Each row of a before or after table is a point. The points were changed in one or more steps. Then noise was added and the rows were shuffled. The steps act on how far a point lies along the listed directions, d1 being the first. Name the steps. A step turns or swaps two directions, mirrors them in a line or flattens them onto one, adds a multiple of one to another, or multiplies one. Angles are multiples of 10 degrees, from the lower direction toward the higher: turns from -170 to 170, lines from 10 to 170 but not 90. Use the fewest steps. Two steps may share a direction if one is a turn and the other turns, adds or multiplies; they go together, in the order done. Otherwise the lowest direction goes first.

Directions:
(1): [ 5.5 21.1 14.9]
(2): [24.6  0.6 -9.9]
Before, 12 rows:
[[ 3.9 -1.9 -2.6]
 [-0.3 -3.1 -2.3]
 [ 1.9  0.8  1.3]
 [ 4.1 -3.3 -3.8]
 [-1.0 -3.1 -0.7]
 [ 7.6 12.1  5.8]
 [ 2.7 -1.3 -4.5]
 [ 4.6 -2.1 -1.5]
 [ 3.4 -2.4 -4.5]
 [-9.5 -5.7  1.7]
 [-6.0 -5.0 -3.0]
 [-1.7 -3.0 -1.7]]
After (12 x 3):
[[ 0.0 -0.3  0.2]
 [-1.2 -0.7  0.9]
 [ 3.3  1.5 -1.8]
 [ 4.4  0.7 -0.7]
 [-6.0 -0.4  0.8]
 [-2.0  0.0  0.7]
 [ 7.2  1.3 -2.4]
 [ 4.6  0.1  0.0]
 [ 3.7  1.3 -1.4]
 [-9.3 -2.7  4.3]
 [ 1.8 -0.4  0.2]
 [ 4.0  0.2 -0.8]]
Steps: flatten d1 and d2 onto the line at 80 degrees

Directions:
(1): [  2.3 -15.4 -24.7  -3.0  10.3  20.8]
(2): [-11.6  -9.6  14.3  11.0 -19.0  22.1]
(3): [-20.5 -10.7 -10.6 -18.3 -15.8 -13.0]
(4): [ -2.2  29.9 -12.6  -6.0 -12.1  12.5]
(5): [ 26.7  -7.6  -7.5   2.8 -23.1  -5.7]
Before:
[[-3.0 -1.8  4.9  2.1  2.3  4.1]
 [ 5.7 -4.8 -2.6 -1.6  0.0 -3.9]
 [ 1.4 -5.8 -5.5  3.6 10.1  4.8]
 [ 0.3  5.9 -7.2  2.2  2.1  6.1]
 [-0.9  0.2  5.8  3.4  3.5 -5.4]
 [ 0.7  2.5  5.6  4.2  4.5 -2.9]
 [-1.2  2.7 -0.1  1.9  4.0 -4.9]
 [ 9.2  6.5 -2.7  1.9 -5.7 -5.9]]
After:
[[ 2.5 -6.3 -0.9  6.0  8.4  1.5]
 [-0.9  4.3 -0.4  1.9  3.8 -4.2]
 [-0.9  8.9  2.8  2.7  0.8 -1.2]
 [ 4.7  2.2 -5.7 -3.3 -3.2 -1.4]
 [ 2.8  3.4 -8.3  3.6  8.0  9.2]
 [ 2.1  8.0  4.5  5.0  4.1  0.2]
 [10.8 -1.2  1.7  4.4 -1.8 -8.7]
 [-2.5  2.8  3.9  1.9  1.3  6.4]]
Steps: multiply d3 by 1.6; multiply d4 by -1

Directions:
(1): [ 10.7  -5.7  -6.8 -24.1  12.2   7.7  19.2 -25.2  -4.7 -19.1 -14.1]
(2): [24.3 23.6  1.3 -6.2 15.0 12.2 -0.7 14.3 -7.3 -8.6 26.0]
(3): [ -7.3 -19.0   8.2 -16.1  16.1 -16.2  20.9   6.5   0.2  19.1  21.5]
Before:
[[ -7.4  -5.6  -1.0  10.0 -12.5  -2.6  -4.2  -1.3   4.0   2.5 -11.8]
 [  3.3   7.5   1.8   1.8   2.8   4.5  -2.5   0.6   0.7  -3.9  -0.2]
 [ -0.6   2.3  -1.4   3.5  -0.4  -3.3  -3.7   6.0  -0.2   5.5   2.2]
 [  6.0   8.2  -1.4   6.5  -4.1   5.8  -6.0   2.9   0.8  -3.0  -1.1]
 [  4.6   1.1  -1.8  -3.0   0.0  -1.8   0.2  -1.2   0.0  -1.9  -1.1]
 [  6.9   1.6  -2.0  -2.4   4.7   3.5   2.2  -2.4  -3.8  -5.5  -6.6]
 [  1.7  -4.6   2.7  -1.3   3.5  -5.3   2.8   3.3   2.0   4.1   6.9]
 [ -3.0   3.2  -0.2   7.4  -6.5   1.8  -8.2   4.1   2.4   1.9  -3.0]
 [  1.9   0.6   0.6   2.3   0.8   1.7   1.0   8.0   0.8   4.0   8.7]
 [  3.9   1.6   3.2  -5.6   5.2   1.0   5.4   1.3  -1.2   1.6  11.5]
 [  4.2   4.0   2.0  -4.6   4.9   1.1   3.3   6.9  -4.9   2.8  10.3]]
After (11 x 11):
[[ 4.2  1.3 -2.0 -2.6 -0.8 -1.9 -0.1 -1.4 -0.1 -2.2 -1.5]
 [ 0.4  3.7  2.5  1.8  1.5  0.0 -3.1  8.7  0.9  4.7  8.9]
 [ 3.4  7.3  1.7  1.3  3.2  4.1 -2.1  0.6  0.4 -3.9  0.3]
 [-1.6  2.6 -1.9  4.7 -1.7 -2.7 -4.7  4.7  0.5  4.6  0.3]
 [ 0.0 -5.0  5.1 -2.1  4.2 -5.7  7.4 10.0  0.6  9.2 13.5]
 [-1.7  3.2 -2.8  5.4 -8.6  4.0 -6.1 -2.1 -2.4 -2.7 -9.7]
 [ 8.4  8.4 -0.1  2.5  0.6  5.3 -2.0  6.0  0.2 -0.8  6.1]
 [ 7.3  1.9 -1.8 -3.0  5.9  3.4  2.8 -1.5 -4.1 -4.7 -4.6]
 [-2.2  1.0 -1.4  3.7 -8.2  3.7 -3.8 -7.2  1.4 -3.9 -8.7]
 [-2.4 -4.8 -0.1  5.4 -5.5 -3.2 -3.4 -2.0  3.9  0.5 -6.0]
 [-1.7  0.6 -2.2  8.2 -6.8  2.9 -4.4  3.2  2.2  0.9 -3.4]]
Steps: mirror d2 and d3 in the line at 140 degrees

Directions:
(1): [-16.1  24.7  18.3 -23.6  -2.3  13.9   6.2   3.0 -12.2  -1.8  13.2  26.3
  13.2   8.7]
(2): [ 11.8  26.5  -6.2  21.2 -14.8  20.1 -12.5  20.3  17.3  -8.2  -7.3   4.5
  11.0 -13.9]
(3): [ -2.3  -7.6   4.3  -3.5   3.7  15.5 -12.8 -19.8  11.7  22.5 -36.0  12.1
  12.6  11.3]
(4): [-12.7  -4.2  -1.3  -0.6 -15.2 -34.9  -8.2  24.5   5.6  17.6  -7.4  23.3
  -3.0  -4.7]
(5): [ 23.1 -21.1  -7.2 -30.8 -23.2   8.4  -4.8   4.5 -11.0 -14.4  -8.4   7.1
   2.0 -13.7]
Before, 8 rows:
[[  3.4  -1.8   1.6 -10.7  -2.2   4.4  -2.5  -2.1  -4.2  -0.1  -4.0   6.9
    3.4   1.3]
 [ -2.2  -1.0   4.9 -11.3  -3.9   2.0   2.6  -4.7  -6.8   0.6   0.9  10.9
    1.8   1.8]
 [  3.2  -1.8  -5.8   5.6  -1.1  -4.7   0.3   2.7   2.3  -5.9   2.2  -4.7
   -2.1  -2.2]
 [  1.6   4.0  -0.1  10.5   3.0  -0.9   1.6   0.8   3.6  -1.8  -1.5  -9.2
   -1.2   2.3]
 [  6.4   5.5  -3.6   9.1  -1.0   1.8  -3.9   6.4   4.4  -1.9   2.2  -7.1
   -0.7  -4.6]
 [ -2.4   6.5   2.2   4.8   0.6  -2.7   2.2   6.0   2.0  -4.6   9.6  -4.2
   -3.5  -2.4]
 [  1.7   8.9   0.5   5.2  -1.5   4.8   0.0   2.2   0.4  -6.6   6.8  -1.5
   -1.2  -0.1]
 [ -2.3   4.3   2.2  -0.7  -4.4  -0.7  -1.5   1.9   2.5   0.5  -2.6  12.9
    4.5   0.6]]
After, 8 rows:
[[  7.3   3.4  -3.2   2.6  -7.1   7.8  -4.0   2.3   5.5  -5.0  -8.2   8.5
    5.1  -3.9]
 [  9.0  11.1  -5.8  10.4 -10.1   6.6  -5.5  12.3   6.2  -9.8   3.9  -0.8
    0.1  -8.0]
 [ -2.1   8.8  -2.7   8.8   1.5  -2.4   1.4   4.5   3.4  -5.6   6.6  -1.0
    0.5  -0.5]
 [  5.3   4.7  -2.7   7.2  -4.7  -1.7   0.4  11.8   3.7  -9.7   7.9  -8.1
   -4.4  -7.9]
 [  6.9  21.7  -3.2  19.9  -7.0   9.5  -9.0  17.4  12.2  -4.3   1.2  -2.1
    4.4  -9.6]
 [  3.7   7.5  -2.1  13.5  -1.5  -0.6  -1.7   6.2   5.9  -2.7  -3.4  -5.8
    0.9  -0.5]
 [ -0.7 -13.4   4.4 -17.7  -2.0  -3.7   4.5 -11.4 -10.9   1.0  -0.1   7.6
   -2.1   3.8]
 [  0.7  -1.9   4.8 -11.4   0.3   3.3  -2.1  -4.9  -5.2   2.2  -3.9   7.8
    3.3   2.7]]
Steps: swap d1 and d5; multiply d2 by 3; multiply d3 by 1.3; multiply d4 by 0
